Each row is a point. A path goes straight from each point to the next, and from the last back to the first. The post is the endless flat space through its rows: a point in 2 columns, a line in 3, a plane in 4, and so on, so that a path can go around it. How many times does the path go around the post? Going back the other way cancels.

Post (2 x 3)
[[ 2.1 -1.5  2.1]
 [-1.4  0.9 -0.2]]
Path (11 x 3)
[[ 2.7  2.0  2.0]
 [ 3.1 -0.1  0.0]
 [ 2.5 -5.0  0.5]
 [ 4.1 -5.4  6.8]
 [ 1.4  2.4  2.8]
 [ 2.3  0.8 -0.7]
 [ 2.2  2.2  1.7]
 [-3.4  3.7  1.6]
 [ 0.6 -4.3  1.5]
 [-0.8 -2.3 -3.0]
 [ 6.8 -2.6  3.4]]
Times around: 0

Post (5 x 6)
[[ 2.7  1.4 -3.4  2.4 -2.6 -0.3]
 [ 6.6  0.3 -1.0  2.8 -2.0  6.1]
 [-1.2  3.1 -0.1 -4.0  2.2 -1.8]
 [-0.3 -0.6  0.1 -0.6 -1.1 -2.0]
 [-1.0 -0.2 -0.7 -1.2  3.4 -2.9]]
Path (30 x 6)
[[ 4.8  2.3 -0.1 -2.1 -0.4 -3.1]
 [ 1.4  8.1 -1.7  1.4 -0.2 -4.3]
 [ 2.4  1.2 -3.2  6.7 -1.0  0.5]
 [-2.2  2.3 -1.6  0.0 -3.1  3.7]
 [ 1.0 -0.6 -4.2 -2.7  2.4  4.1]
 [ 1.1 -0.1  0.6 -3.6  2.1 -0.1]
 [ 2.6  1.8 -1.9  0.6 -2.0 -3.3]
 [ 5.5 -0.2 -3.1  6.1  0.3  1.5]
 [-2.7  2.1  0.2  0.8 -6.0  0.1]
 [ 0.3  4.9 -5.1 -0.7  0.6 -0.2]
 [-0.1 -2.3 -4.7 -2.2 -2.8 -3.2]
 [ 6.0  4.8 -2.4  0.0 -4.8  3.1]
 [ 3.7  3.5  3.9 -0.5  3.0 -0.6]
 [ 1.1  3.2 -0.9  2.6 -0.4 -5.5]
 [-2.8  6.3 -1.3  1.2 -4.9 -2.4]
 [-0.6 -1.2 -1.1  2.7 -1.0  3.9]
 [-0.9  1.9 -0.9 -4.3  1.9  0.2]
 [ 4.0  2.3  0.3 -5.1  1.6  3.2]
 [ 2.8  0.9 -1.3 -1.7  0.9 -3.4]
 [ 2.4  4.1 -2.4  0.8  1.9 -2.8]
 [ 4.1  5.0  0.0 -0.3  0.6  5.4]
 [-1.7  1.9 -0.8 -3.2  6.8  0.6]
 [ 2.7  0.5 -2.3 -3.3 -3.9  3.8]
 [-0.3  0.5 -1.8 -2.5 -4.8 -0.8]
 [ 2.6  4.2 -0.4 -7.2 -0.4 -1.4]
 [ 1.4 -2.6  2.6  0.5 -0.4 -0.6]
 [-1.9  6.1 -2.6  0.3 -0.8 -5.5]
 [ 2.6  1.2  2.4 -0.6  0.6  6.7]
 [ 1.0 -3.7 -0.9  0.5  0.6  2.7]
 [ 1.2 -7.1 -1.5 -1.3  0.5 -3.1]]
Times around: 5

Post (7 x 8)
[[ 1.4  0.0  0.3  1.3  1.9 -0.1  3.0 -1.6]
 [ 0.8 -0.4 -0.5 -2.1  1.1  0.7 -0.9 -3.5]
 [ 2.2  0.4 -2.9 -1.5  1.9 -1.6  0.0 -1.4]
 [ 4.1  0.9  2.5 -3.6  3.0 -1.0 -2.2 -3.4]
 [ 2.8 -0.7  1.2  0.9 -0.2  4.7 -3.7  7.2]
 [ 1.2  0.6  2.3 -5.4  1.0 -1.2 -2.8  1.6]
 [ 0.4 -1.8 -1.5 -1.1  2.7 -1.0 -1.3 -3.3]]
Path (28 x 8)
[[ 2.2  0.3 -0.5 -2.7 -1.1  1.4  4.3  5.6]
 [ 3.9  0.6  2.4 -0.4  2.1  3.6 -0.2  1.1]
 [-2.8 -2.4  2.6 -1.5  3.4  2.6  1.7 -3.3]
 [ 0.2 -4.3  0.6 -3.8  4.8  2.1 -2.4 -4.1]
 [ 2.8 -1.8  2.5  3.0  5.5  1.2  0.2 -3.3]
 [-1.8 -2.4  4.0  2.8  1.7  4.9 -5.6 -2.9]
 [ 2.6 -1.1 -2.8 -2.2  2.8 -5.3 -4.4 -4.4]
 [ 4.6 -0.8  3.0 -2.8  1.5  1.2 -2.3  0.3]
 [ 3.6 -0.1  5.7 -2.3  2.5  2.6 -0.2  3.3]
 [ 2.6  1.4  1.9  0.1  2.8  2.2  0.1 -0.6]
 [ 2.4  3.3  3.8 -1.7  1.1  2.2 -2.1 -1.9]
 [-1.0 -2.3  3.7 -3.3  0.1 -0.3 -6.7  5.2]
 [ 3.4 -2.9  3.3 -3.1  3.0  1.0 -5.2 -2.6]
 [ 0.2 -2.9 -2.3 -2.4  3.5  2.2  1.0  0.4]
 [ 0.2  4.3 -0.4 -5.5  0.8 -3.8  5.9  3.5]
 [ 1.0 -2.5 -4.8  0.0  3.4 -0.3 -5.8 -5.0]
 [-4.3 -4.9  0.9  2.1 -2.2  3.9 -5.2 -7.5]
 [ 0.2 -0.4 -2.8 -3.7  0.1 -3.8  0.0 -0.7]
 [ 5.5  0.5 -2.3 -3.2  3.6  2.1  0.9 -3.0]
 [ 2.1  3.9  2.2 -2.2  3.2 -1.5  5.2  5.2]
 [-3.9  0.4  3.2  1.6  0.1  1.9  1.7  1.0]
 [ 1.7  1.3 -3.4 -4.0 -0.2 -1.5 -2.0 -5.3]
 [ 8.9  1.2  1.0  1.0  0.4 -0.1 -2.3  1.5]
 [-0.4 -4.1 -2.0 -0.7  3.5  1.4  1.0 -2.5]
 [-4.2 -0.3 -0.4 -2.3  0.4  3.8  2.5  5.0]
 [ 4.1  4.6  1.0 -5.6  1.7 -2.6 -2.0  1.8]
 [ 6.6  2.9 -1.1 -0.5  2.7 -2.4 -0.2 -3.6]
 [ 2.0 -2.7 -0.8 -1.0  2.5 -1.7 -1.5 -6.7]]
Times around: 5

Post (10 x 11)
[[ 0.1 -0.6  2.1 -3.6  2.2 -1.3  0.8  3.1 -1.5 -1.7  0.7]
 [ 1.2 -5.2 -3.9 -2.7  1.3 -1.3 -1.4 -1.1 -5.0  0.6 -0.2]
 [-0.7 -8.4 -3.1  0.5  1.1 -4.5 -3.6  1.6 -5.6 -0.8  4.1]
 [ 0.0 -3.1 -2.2  2.3  0.4 -2.0  1.1 -0.9 -2.9  3.1 -1.1]
 [ 0.5  6.6  4.1 -0.6 -0.7  0.2 -0.3 -2.3  1.8  1.8  0.0]
 [-4.2 -0.8  1.3 -1.1 -0.7  3.1  3.0 -1.6 -2.3  0.3 -0.4]
 [-3.7  0.8  3.7 -2.0 -1.1 -1.5  0.3  1.6 -2.1  1.3 -3.4]
 [ 1.3  4.9  7.0 -1.8 -1.9  2.5  0.4  1.3  0.4  3.3  0.1]
 [ 3.5 -5.1 -6.1  3.7 -0.6 -1.3 -2.8 -0.1 -0.5 -0.4  0.6]
 [ 6.9  5.6 -1.3  3.6 -3.9 -0.2 -1.8  1.4 -0.9  1.6  0.8]]
Path (31 x 11)
[[ 5.1  8.6  2.4 -2.5  0.9  2.6  1.3 -1.1  0.1  2.2  3.0]
 [ 0.7 -2.9 -3.2  2.3  0.2 -2.6  0.8 -2.2 -0.1  4.1 -0.2]
 [-1.1  1.2 -3.7 -1.8 -1.2 -2.3 -4.8 -1.9 -1.6  1.0  2.4]
 [-2.3 -0.1  3.5 -0.1 -1.4 -1.1 -0.3  2.3 -6.4  4.7 -1.5]
 [-0.4 -0.8 -0.8  2.9 -2.9  1.2 -1.6 -0.7 -0.8  0.5 -3.5]
 [ 2.7  0.0  2.3 -1.1  2.7  7.2  4.0  2.9 -4.8 -3.2  3.6]
 [-0.8 -1.7 -1.0 -3.6  2.7  1.4 -3.1 -0.1 -3.3  1.1  3.7]
 [ 2.4 -1.2 -0.3  0.5 -1.6  2.6  3.3  3.2 -3.0  3.2  1.6]
 [-5.2  0.5  1.2 -1.0 -0.5 -8.0 -2.8 -1.0 -2.2  0.0  2.1]
 [-2.9 -0.5  1.4  3.3 -4.6  0.3  2.6 -2.0  0.5  0.9 -3.0]
 [ 1.4  0.8  2.6 -0.3  0.8  3.2  3.5 -2.0 -1.9  3.6 -1.3]
 [ 0.5  0.2  2.4 -0.6  3.8 -0.6  1.6  9.2 -0.3 -4.5 -2.7]
 [ 1.0  1.2  2.7 -1.3  1.6  4.3  2.2  0.8  0.7 -1.1 -3.1]
 [ 2.6 -0.3 -0.3  4.3 -1.8 -6.0 -3.7  2.8 -3.6 -0.6 -3.6]
 [-3.4 -2.7  2.2 -0.5 -2.5 -5.2 -1.9  5.0 -6.9 -1.9 -0.6]
 [ 3.1  4.4  2.6 -1.4  1.0 -0.4  0.1  3.4 -2.1 -2.4 -2.8]
 [-1.3 -0.9 -0.3  1.7  1.3  7.0  2.2  3.2  6.4 -9.8  4.6]
 [ 0.0  2.1  0.0 -5.1 -0.8 -1.4 -3.3  2.3 -2.9  0.7 -4.5]
 [ 1.1 -1.5  1.5 -6.5  0.6 -1.1  1.0  6.0 -1.3  0.2 -2.9]
 [ 3.3 -0.5 -0.3  1.1 -3.1 -3.0 -1.8  1.1 -0.4  3.1 -4.3]
 [-1.1 -1.1  0.8 -1.7  0.0  1.2  7.3  0.7 -7.3 -1.0 -3.6]
 [-3.2 -4.3  2.2 -4.3  0.6 -0.6  2.2  2.0 -2.9  0.4 -3.2]
 [ 1.9 -3.0  1.1  5.8 -6.0 -2.6 -3.1  1.5 -1.0  0.9  1.2]
 [ 4.0 -0.3 -1.7  4.2 -2.7  2.6  3.0 -1.1 -4.6  3.7 -2.8]
 [ 5.0  2.1  2.0 -0.1  3.7 -1.1 -1.0  5.8 -0.3 -2.2  1.9]
 [ 0.7  1.5 -2.0  1.6 -0.9 -1.1 -1.3  4.1 -1.4  1.3  1.0]
 [ 0.4  2.1 -0.8 -4.2 -1.7 -4.3 -3.2  5.4 -0.8 -0.2 -1.6]
 [ 3.5  1.3  6.2 -4.7  0.8 -4.2 -2.7 -1.1 -1.7  4.1  4.8]
 [ 5.6 -0.8 -2.2  2.7 -0.8 -0.8 -1.8 -2.3  1.0 -2.3 -1.3]
 [-4.8 -3.9  0.5  0.5  1.2  0.3  4.0  1.4 -8.4 -0.1 -4.8]
 [ 5.4 -0.9 -4.7  0.4  5.8  0.4 -0.9 -0.4  2.7  0.8 -1.4]]
Times around: 3

Post (13 x 14)
[[ 0.0  2.3  3.8  2.6 -3.3 -1.5  0.6 -5.8  3.1  3.4 -1.1  1.9  0.9  0.1]
 [ 2.5  8.6  4.0 -2.7  0.4  2.4 -0.1  3.8 -3.4  1.1  2.0 -0.9 -4.2  0.4]
 [ 4.2  0.1  3.1 -1.2 -3.0 -1.0 -1.4 -3.9  4.5  2.4 -3.1  2.4  4.4 -1.5]
 [-1.3 -3.4 -0.4  0.0 -0.9 -1.0  2.2 -1.2 -2.5  1.2 -2.4 -0.8  1.4  2.7]
 [ 0.8 -1.4  1.6  0.4  2.8  1.3  1.9 -3.0 -2.4 -0.4 -3.0  1.2  0.5 -0.9]
 [ 0.0 -3.8  1.8  1.5  1.2 -1.3 -3.9  1.3  1.5 -0.1 -0.5  1.5  0.4  1.8]
 [ 0.0 -1.5  0.9  0.8 -0.4 -1.1  5.4 -3.9  3.9 -0.7 -1.6  2.1  3.7  6.0]
 [-4.1 -2.1 -0.4 -3.0  4.1 -0.7  0.1 -0.3 -2.1 -2.0  0.7  1.0  2.2  0.1]
 [ 1.7 -3.3 -3.7  0.5  0.4  1.7 -6.1 -1.5  1.7 -4.5  1.0  2.2  4.3  4.3]
 [-1.9 -3.5  2.5 -2.0 -1.6  3.6  1.0 -1.5 -1.2  3.1 -0.6  1.5  0.9  0.5]
 [-0.9  0.2 -4.1 -3.8 -0.6  2.3  2.8  1.3  3.8  0.2 -1.0 -0.5 -3.0 -0.2]
 [ 0.3 -2.2  1.4 -3.5  1.9 -3.7 -0.7 -2.6  1.6  3.8 -0.2  0.9 -4.2 -0.7]
 [-3.7 -0.9  0.7 -3.2  5.6 -2.9 -2.2 -0.4 -2.1 -4.6 -3.0  1.0 -3.0  2.0]]
Path (32 x 14)
[[-3.7  2.2 -3.3 -2.3  5.4 -2.1 -0.6 -1.5 -6.3 -2.3  0.8 -0.1 -0.4 -2.0]
 [-1.1 -0.2  1.8 -4.5  5.6  0.0 -0.2  1.3  3.7  0.8 -0.6  1.2 -0.9  4.3]
 [-1.5 -3.0  2.6 -0.2  2.5 -2.6 -0.5 -2.1 -1.1  2.4 -1.7 -0.6  0.7 -0.9]
 [-3.8  1.8  6.5  5.8  2.2  3.8 -4.9 -0.1 -1.9 -2.0 -0.8 -1.4 -2.4  4.2]
 [-0.2 -3.6 -1.6  2.7 -0.2  1.6 -6.6 -1.7 -1.2 -2.3 -2.4 -1.9 -3.0 -2.8]
 [ 3.6  2.6  2.6 -1.1  0.3  3.6 -2.0 -2.8 -2.6 -2.9 -0.3  3.1 -2.1 -1.4]
 [ 5.7  0.4 -5.8  0.5 -2.2  1.1 -5.6 -5.2 -2.2 -4.0 -0.8  4.7  5.3 -0.5]
 [-4.1 -5.1 -4.4 -2.7  1.2  1.9 -2.0  1.7  0.2 -1.8 -1.8  2.7  5.4 -0.1]
 [-4.8  2.6 -1.2  5.3  0.1 -1.6  1.7 -5.9  3.4  0.2  0.1  1.1  0.3  3.9]
 [-1.2 -6.5  0.4  0.0 -2.8  0.5 -2.1 -2.7  1.0  0.0 -6.0 -0.3  1.8  1.6]
 [-0.7 -1.4  1.9 -2.3 -1.6  4.4  5.4 -0.8 -0.1 -1.7  0.1 -1.2  4.7  1.1]
 [ 4.9  2.9  2.5 -4.5  1.6 -2.4 -1.0  0.9 -0.6 -3.0  2.1  0.5 -2.5  4.4]
 [-2.5 -1.7  0.7 -1.3  3.2  1.8 -2.0 -1.0 -3.5 -2.3 -1.2  2.4 -3.8 -1.2]
 [-0.8  1.8  1.4  0.7  3.5  0.1  2.4 -9.4 -2.4 -0.6 -1.0  4.2 -3.2  1.8]
 [ 1.1 -1.5  1.1  2.5 -1.6 -1.3 -3.9 -3.0 -0.3  1.0 -2.8  1.6  3.3  5.3]
 [-2.9 -4.2  2.0 -1.8  2.5  1.5  0.4 -3.3 -0.8  1.5  0.4 -0.3  1.3  2.1]
 [ 1.4 -3.6  5.1 -1.3  2.6 -0.7  1.6 -5.2  0.1 -0.4 -2.4  0.6  1.7 -1.7]
 [ 0.7 -6.5  2.3  4.1 -0.1 -1.3  2.0  2.4  2.7  2.0 -0.4  1.1 -2.0  0.2]
 [ 0.2  8.2  7.4 -4.4  1.1 -7.8 -3.4 -5.3 -1.2 -0.4 -0.1  3.4  1.8  0.3]
 [-2.5 -7.1 -3.2 -3.0  2.2 -6.5  1.8  6.3 -2.4  5.5  0.0 -1.5  2.6  2.9]
 [ 2.0  4.4  0.4 -5.0  2.8 -2.4 -4.2 -2.8  2.7  1.8  5.4  2.0  0.3  1.9]
 [ 0.8 -1.3  2.5  0.9  2.0  4.6  2.6 -0.4 -2.6 -1.9 -1.6 -1.6  1.2  5.2]
 [ 0.5 -3.7  0.7 -0.4  6.5 -1.0 -3.9 -8.9 -2.9 -5.9  0.8  0.5  0.8  0.0]
 [-2.7  5.3  3.9 -3.5  2.9  3.9 -1.4  3.8  2.9 -6.2 -1.8 -1.6 -4.0  2.9]
 [ 7.8 -2.5 -2.1  0.6  2.7  2.5 -3.9 -1.1  2.8 -6.9  1.4  1.5  1.4 -0.7]
 [ 3.4  0.9 -2.8 -6.7 -2.4  3.4  1.4 -2.8  3.3 -1.9  3.0  3.9  1.9 -1.0]
 [-2.7  2.3  0.4 -6.5  0.3 -3.1  4.2 -1.5 -0.1  2.6 -1.3  2.6 -2.8  0.7]
 [ 3.6 -1.5  2.5  6.2 -1.3  2.5 -5.2 -6.1 -0.1  3.8 -1.0  3.1  4.6 -1.1]
 [-6.0 -0.3  3.1 -4.6  5.0 -3.4 -1.2  5.6  1.6 -0.3 -2.2 -2.1 -4.4  3.3]
 [ 2.9  2.0  0.2 -0.9  2.8  5.5 -1.5 -2.9  0.1 -3.8 -1.2  0.2 -2.6 -1.2]
 [ 8.5  4.0  2.3 -2.1  1.2  0.6  1.0 -3.5  1.3 -3.3  0.9  1.6 -0.3 -2.8]
 [ 1.0 -1.1  1.5 -5.7  2.2 -3.5 -2.5  1.7 -0.4 -0.3 -1.2  1.5 -3.6  1.8]]
Times around: 5
